Every row gives one point. A path goes straight from each point to the next, and from the last back to the first. The post is the endless flat space through its rows: a point in 2 columns, a line in 3, a plane in 4, and so on, so that a path can go around it. Count how often the path circles the post. Going back the other way cancels.

Post (1 x 2):
[[0.04 1.32]]
Path (34 x 2):
[[-2.31 -1.32]
 [-1.71  1.22]
 [-0.33  2.60]
 [ 0.99  2.54]
 [ 3.24  1.88]
 [ 2.49  3.13]
 [ 1.74  1.52]
 [ 0.29  0.21]
 [-2.41 -0.23]
 [-2.21  1.67]
 [-0.67  3.78]
 [ 0.90  2.03]
 [ 0.97  2.02]
 [ 1.87  3.18]
 [ 2.54  1.12]
 [ 1.25 -0.16]
 [-0.82  0.06]
 [-1.68  1.12]
 [-1.07  3.15]
 [-1.09  1.99]
 [-1.99  0.92]
 [-3.17 -0.81]
 [-2.77  2.06]
 [ 0.21  2.37]
 [ 4.03  3.04]
 [ 1.34  3.74]
 [ 3.72  2.23]
 [ 0.83  0.75]
 [-1.93 -1.90]
 [-3.40  0.95]
 [-2.08  3.32]
 [ 1.98  3.20]
 [ 1.42  1.50]
 [ 0.79 -0.21]]
Times around: 4

Post (5 x 6):
[[-0.50  0.53 -2.76 -1.67 -2.12  1.89]
 [ 3.70 -2.41  3.53 -0.67  1.55 -2.32]
 [-0.38  2.34  1.25 -0.95  0.37 -1.47]
 [-1.10  2.05 -0.94 -2.25 -0.31  3.07]
 [-0.51 -0.15 -2.52  0.54 -0.31  1.87]]
Path (26 x 6):
[[-0.34  0.53 -2.44  1.91 -1.93  2.26]
 [-0.79 -4.48  0.20 -0.53 -0.96  0.95]
 [ 2.37 -1.75  1.28 -3.54  1.57 -1.74]
 [-0.44  0.86 -3.10  1.23  0.44  1.73]
 [ 1.87  2.37 -0.52 -1.49  0.21  1.05]
 [ 2.25  1.63 -1.37  1.71  4.08  3.61]
 [-1.30  3.26  0.74  3.35 -0.93 -2.58]
 [ 0.87 -2.84 -0.84  1.10 -0.67  0.84]
 [ 0.55 -1.00 -1.19 -1.76 -2.17 -3.17]
 [ 1.13 -0.87 -0.42 -1.06  1.46  2.27]
 [ 4.03 -0.63 -1.45 -0.34 -0.05  1.97]
 [-0.64  0.77  0.22  6.72  0.38 -4.58]
 [-3.83 -0.10 -1.43 -0.82 -3.20  0.91]
 [ 1.99 -2.20  1.86 -2.21  1.21 -1.81]
 [ 1.55 -0.37 -0.35  1.04  2.39  0.83]
 [ 2.72  0.24  0.54 -3.92 -1.55  4.73]
 [-4.46  0.16 -2.40  2.54 -1.18  4.07]
 [-2.49  0.88  1.89 -1.95 -0.10 -2.33]
 [-0.97  5.04  1.97 -2.63  2.52 -1.77]
 [ 0.24  1.21 -0.28 -0.79  0.54 -1.06]
 [ 3.85 -0.71 -1.96 -1.70 -1.11 -0.87]
 [ 3.19 -0.04 -0.77  1.24 -0.25  0.07]
 [ 0.35  1.19 -3.12  0.61 -3.42  2.31]
 [-0.08  3.69  0.32 -2.58  1.00  1.87]
 [ 1.85 -0.82  0.06 -3.27  0.48  0.20]
 [ 4.15 -2.33 -2.26  3.24  1.58  0.49]]
Times around: 4

Post (8 x 9):
[[ 0.22 -1.31  0.02  0.10 -1.96  0.26 -1.53  2.25  3.18]
 [-2.35  0.42  0.48  2.00  0.90 -1.64  0.46  3.27  1.86]
 [ 5.82 -4.64  1.18  0.00 -0.71  2.70  1.63 -1.62 -0.70]
 [-0.32  0.12 -1.07 -0.84  1.04  0.43 -2.13  0.03 -2.58]
 [ 0.42  1.10 -0.53 -1.36  1.19 -3.09 -2.76  0.45 -0.05]
 [ 3.33 -0.76 -0.69 -1.83 -0.31  1.12  2.17 -0.72 -0.99]
 [-0.96 -2.17 -0.18  3.51 -3.97 -0.23  1.77  2.07  3.50]
 [-2.25  0.36  1.76 -1.16 -0.08 -0.86  0.26  1.25 -5.13]]
Path (20 x 9):
[[-0.31 -1.66 -1.98 -0.59 -1.68  0.08 -0.23 -1.58  0.22]
 [-0.06 -2.78  0.94  0.24 -1.12 -1.45  1.29  0.82 -1.37]
 [ 1.78 -2.93  1.96  1.72  1.22 -1.16 -3.54  1.67 -0.41]
 [-1.90 -0.18  1.51  1.89  1.43  0.62 -0.24  1.53 -4.01]
 [-1.54  0.49  3.06  0.13 -0.19 -5.22  1.07  0.97  0.44]
 [ 0.31 -2.66 -0.04  1.60  0.14  1.47  1.57  0.76 -0.19]
 [-0.61 -0.88  0.93 -3.97  1.87  2.98 -1.76 -0.21 -2.27]
 [ 1.44 -0.12 -1.99 -4.90 -3.95  4.69 -3.10  0.09  1.26]
 [-1.87  1.54  2.71  0.09  0.38 -2.60  0.03  2.98 -4.15]
 [ 2.59 -2.73  1.05  0.85  0.60 -0.94  1.26  2.23 -3.70]
 [-1.68 -1.24 -1.53  0.45  0.33 -0.97 -5.51 -0.76 -3.59]
 [ 0.85  2.13 -1.08 -1.95  1.20 -2.49  4.17 -0.93 -0.69]
 [ 0.58 -0.43 -0.17 -0.63 -0.82 -3.71  1.07  3.44  3.87]
 [ 0.52 -0.54  0.91 -0.02 -2.84 -2.54 -0.21  4.01  0.31]
 [ 3.14 -1.57  0.40  2.87 -0.49  2.39 -0.52  0.11  2.18]
 [-3.74  0.00  3.02  1.26  2.78  1.45  4.03  1.11 -4.42]
 [-2.31 -3.40  1.76 -2.72 -2.31  4.43 -1.07  2.75 -2.50]
 [ 1.70 -2.69 -2.80  1.02 -1.35  4.69  2.01  0.45 -0.71]
 [ 2.59  0.75 -2.54 -2.47 -3.34 -0.70 -1.25 -1.98 -1.47]
 [ 0.53  0.33  1.26  1.05  1.37  2.03  0.59 -0.75 -0.05]]
Times around: 2
